Each row of a before or after table is a point. The points were changed in one or more steps. Then noise was added and the rows were shuffled. The steps act on how far a point lies along the listed directions, d1 being the first. Name the steps. A step turns or swaps two directions, mirrors them in a line or flattens them onto one, adds a multiple of one to another, or multiplies one. Angles are multiples of 10 degrees, from the lower direction toward the higher: turns from -170 to 170, lines from 10 to 170 but not 90. Use the fewest steps. Two steps may share a direction if one is a turn and the other turns, adds or multiplies; they go together, in the order done. Otherwise the lowest direction goes first.

Directions:
(1): [-6 -23 -51]
(2): [-15 -48 24]
Before (13 x 3):
[6 -4 50]
[-14 4 19]
[8 30 -21]
[10 54 -8]
[10 25 -10]
[-2 -28 -21]
[20 33 14]
[2 -24 -14]
[0 -20 5]
[-4 -15 -22]
[1 -5 38]
[-5 8 -36]
[6 36 50]
After (13 x 3):
[18 32 -19]
[-1 5 -38]
[-13 18 13]
[4 -28 7]
[6 7 -23]
[15 60 3]
[-4 -34 8]
[10 20 28]
[-11 -26 -3]
[19 33 33]
[-12 -20 -30]
[4 29 -46]
[6 -13 21]
Steps: turn d1 and d2 by 50 degrees

Directions:
(1): [-19 60 -3 15]
(2): [-39 -2 40 -32]
(3): [0 10 -40 -50]
(4): [48 22 31 -21]
Before (12 x 4):
[-9 23 -27 27]
[31 -6 15 -27]
[7 29 23 -50]
[4 13 22 -32]
[-3 -5 -13 20]
[12 16 22 -32]
[34 29 -13 10]
[12 13 12 -29]
[13 14 8 -42]
[-32 -12 30 23]
[12 25 -23 -7]
[1 21 0 47]
After (12 x 4):
[23 7 1 3]
[-41 -9 -9 -3]
[2 14 -37 22]
[-4 11 -8 31]
[31 43 -17 -11]
[-59 -7 1 4]
[11 17 20 -43]
[-33 -10 -8 4]
[-28 -33 -24 -1]
[26 38 3 19]
[-40 -9 -1 -5]
[-41 -18 -5 12]
Steps: turn d3 and d4 by -150 degrees; add 0.3 times d1 to d4

Directions:
(1): [38 -15 22 -16 18 57]
(2): [-47 -52 19 -2 27 1]
(3): [-11 30 60 -32 -5 -15]
(4): [-24 -10 -17 -38 -53 26]
(5): [40 -41 1 -28 -11 -42]
Before (10 x 6):
[-44 -23 9 -42 -3 17]
[-49 -10 31 -6 11 18]
[-21 17 22 5 32 32]
[-20 4 -4 14 15 -14]
[-10 -2 -41 -6 -25 -5]
[17 3 -9 -3 -28 -30]
[-16 -17 -12 5 -1 -11]
[-5 -7 -28 16 -12 -60]
[8 -25 -7 2 2 0]
[-24 -19 21 -16 -11 56]
After (10 x 6):
[-2 11 34 7 44 -3]
[-21 -24 36 1 30 -27]
[-11 -39 18 -33 20 -33]
[-26 -4 -54 19 -28 -6]
[-2 -17 -4 -4 -6 20]
[22 -36 49 -13 21 -13]
[-11 -21 -15 6 1 -2]
[22 -19 -36 -3 -5 -16]
[-18 2 -13 15 15 -6]
[2 8 -22 -2 -37 -7]
Steps: turn d1 and d3 by 30 degrees; swap d4 and d5

Directions:
(1): [32 5 28 23 4 -19 7 -60]
(2): [-15 -41 39 29 -20 -2 -39 13]
(3): [20 -6 -11 49 -6 -24 39 35]
(4): [40 26 -8 -4 9 -30 -50 22]
(5): [-7 4 49 -37 9 -38 25 20]
Before (10 x 8):
[36 -16 -17 37 -2 -13 -41 21]
[-60 -22 21 -39 2 2 23 6]
[-35 -21 20 1 -6 -7 7 44]
[16 -1 -31 15 3 17 8 19]
[-51 -37 28 -17 -11 -6 14 45]
[-24 -7 27 -27 10 -24 2 18]
[-44 -12 -4 -39 9 5 -17 36]
[27 -3 -34 30 8 -8 -19 25]
[40 12 -20 36 -11 -8 -12 16]
[21 -14 -28 26 -19 14 -32 -14]
After (10 x 8):
[-27 -30 8 35 -12 3 17 26]
[-38 -42 16 28 -17 -5 34 35]
[5 -6 -7 -16 -11 18 -48 -29]
[-50 -24 14 -7 -1 -17 49 28]
[26 -16 -8 24 -3 1 -54 -17]
[-31 -20 19 -11 8 -13 24 14]
[-12 -12 16 14 8 -30 26 25]
[7 -1 -25 2 5 30 -5 -14]
[19 -5 -29 16 8 10 -33 -22]
[32 11 -19 22 -11 14 -39 -17]
Steps: flatten d1 and d4 onto the line at 60 degrees; turn d3 and d5 by -60 degrees

Directions:
(1): [4 -36 60 26 0 40 -29 -8 9]
(2): [-55 -9 -1 42 -20 -12 36 -37 8]
(3): [-8 4 19 -45 3 25 44 3 56]
(4): [29 -35 -15 34 -17 -28 11 42 41]
(5): [40 27 26 27 -2 13 56 8 -33]
Before (10 x 9):
[16 29 -13 -19 -1 9 0 9 -14]
[15 42 58 -49 17 47 12 3 -14]
[13 31 -12 -15 21 -6 51 6 -38]
[14 12 31 -6 14 28 26 7 9]
[6 18 18 -1 0 8 46 -18 -20]
[-11 -25 -12 -36 -1 5 -28 11 44]
[-18 14 -26 16 -16 3 5 -14 -20]
[-4 -2 16 21 -8 14 26 -12 -6]
[3 20 -22 -16 -3 -13 60 3 47]
[-2 8 4 -18 10 9 18 -17 -5]
After (10 x 9):
[-7 -6 -6 -17 12 -1 -16 -14 -8]
[10 1 11 -17 -1 29 -24 6 6]
[16 -13 -2 47 -8 -5 -27 -2 -40]
[7 26 -19 -18 -4 16 17 8 -2]
[-2 -10 -1 -60 31 14 -22 15 18]
[-55 -10 32 -15 0 18 -53 -26 8]
[-37 -16 -3 -3 6 0 -30 -11 25]
[-21 -5 -15 -43 5 -5 -7 -13 20]
[16 -3 -42 -20 9 -27 -57 13 11]
[-26 2 -22 -10 -2 -8 13 -8 13]
Steps: turn d1 and d2 by 80 degrees; turn d3 and d5 by -130 degrees; multiply d4 by 0.7

Directions:
(1): [-23 -47 23 -40 -16 11 -29 13 -41 -4 53 -6]
(2): [25 -60 26 29 19 60 -2 -16 26 4 -15 -2]
(3): [3 42 -17 -25 -30 51 -20 -49 22 26 27 1]
(4): [-5 13 35 7 -47 0 -32 -7 0 -40 -39 -53]
(5): [-25 -8 11 -56 -11 9 17 25 56 -30 -21 35]
Before (9 x 12):
[-1 14 -16 -20 10 9 12 5 14 11 14 31]
[4 27 -13 11 3 -11 10 2 5 2 -7 5]
[-8 14 5 -19 -22 13 -9 -10 -6 -2 16 -13]
[5 -3 0 -8 -9 20 3 0 12 1 -1 1]
[-17 30 -8 -22 -5 -17 2 9 15 -6 -16 18]
[-11 -5 12 -5 -3 9 -15 -1 -8 -7 3 -17]
[0 5 -9 3 -5 -24 -4 2 -25 4 16 -2]
[-4 -9 7 -19 -8 14 -9 -5 11 -10 4 -3]
[3 -13 -11 2 20 -14 18 3 4 10 4 28]
After (9 x 12):
[2 -26 -29 -9 45 -13 34 10 2 31 31 59]
[6 17 -17 12 3 -27 8 0 -12 7 3 6]
[-26 10 1 -36 -11 -13 -12 12 -5 -7 7 13]
[-4 8 17 13 -12 6 -23 -10 -11 -13 -13 -37]
[-1 24 8 -1 -30 10 -16 -18 -11 -6 3 -32]
[5 -7 3 -7 -11 22 -2 -2 2 2 7 -4]
[-7 17 -9 -13 2 -6 14 11 17 -4 -2 19]
[-2 -5 -31 -29 34 11 21 9 -2 35 51 56]
[0 -8 10 -5 -14 13 -21 -12 -7 -8 7 -21]
Steps: turn d1 and d5 by -70 degrees; multiply d4 by 2.5

Directions:
(1): [29 -59 12 21 3 15 45 -16 32 -2 -50 2 22 14]
(2): [19 -27 13 1 52 -8 11 -18 -11 23 60 23 -17 45]
Before (10 x 14):
[2 -8 3 4 7 4 -2 11 4 -6 -11 -2 -4 -3]
[2 8 0 -7 2 -5 -11 5 -2 5 7 7 -6 -3]
[-6 6 -8 7 2 -1 -4 -1 -4 -5 3 4 13 -2]
[5 -9 2 -2 20 -10 5 4 -12 6 19 10 -5 18]
[9 -27 5 1 9 0 8 -8 0 3 0 0 2 3]
[36 -60 7 20 28 12 46 -12 21 2 -13 16 7 37]
[-16 12 0 0 -36 13 -5 21 9 -18 -48 -12 15 -33]
[10 -21 -3 -3 16 -1 19 -12 -5 12 10 13 4 19]
[5 -3 12 -6 19 -9 -4 -11 -7 6 23 9 -4 17]
[6 -1 1 -6 27 -8 5 7 -9 12 32 18 -7 19]
After (10 x 14):
[-10 4 2 3 -35 11 2 17 13 -18 -53 -11 18 -29]
[0 12 1 -7 1 -3 -13 6 0 6 7 9 -6 -2]
[-7 6 -6 8 1 -1 -2 -3 -2 -5 3 1 11 -3]
[5 -6 0 7 7 5 -3 12 5 -6 -9 -3 -5 -2]
[5 7 1 -8 24 -6 2 11 -14 13 33 17 -9 16]
[2 1 11 -6 18 -9 -7 -9 -12 8 24 7 -5 16]
[9 -27 4 1 10 -1 8 -8 -1 2 4 0 0 3]
[34 -58 8 17 36 9 42 -12 17 6 0 20 4 41]
[2 -5 3 -2 20 -14 4 6 -13 5 20 9 -7 15]
[10 -19 -1 -2 15 -3 17 -12 -4 13 13 13 4 18]
Steps: turn d1 and d2 by 10 degrees
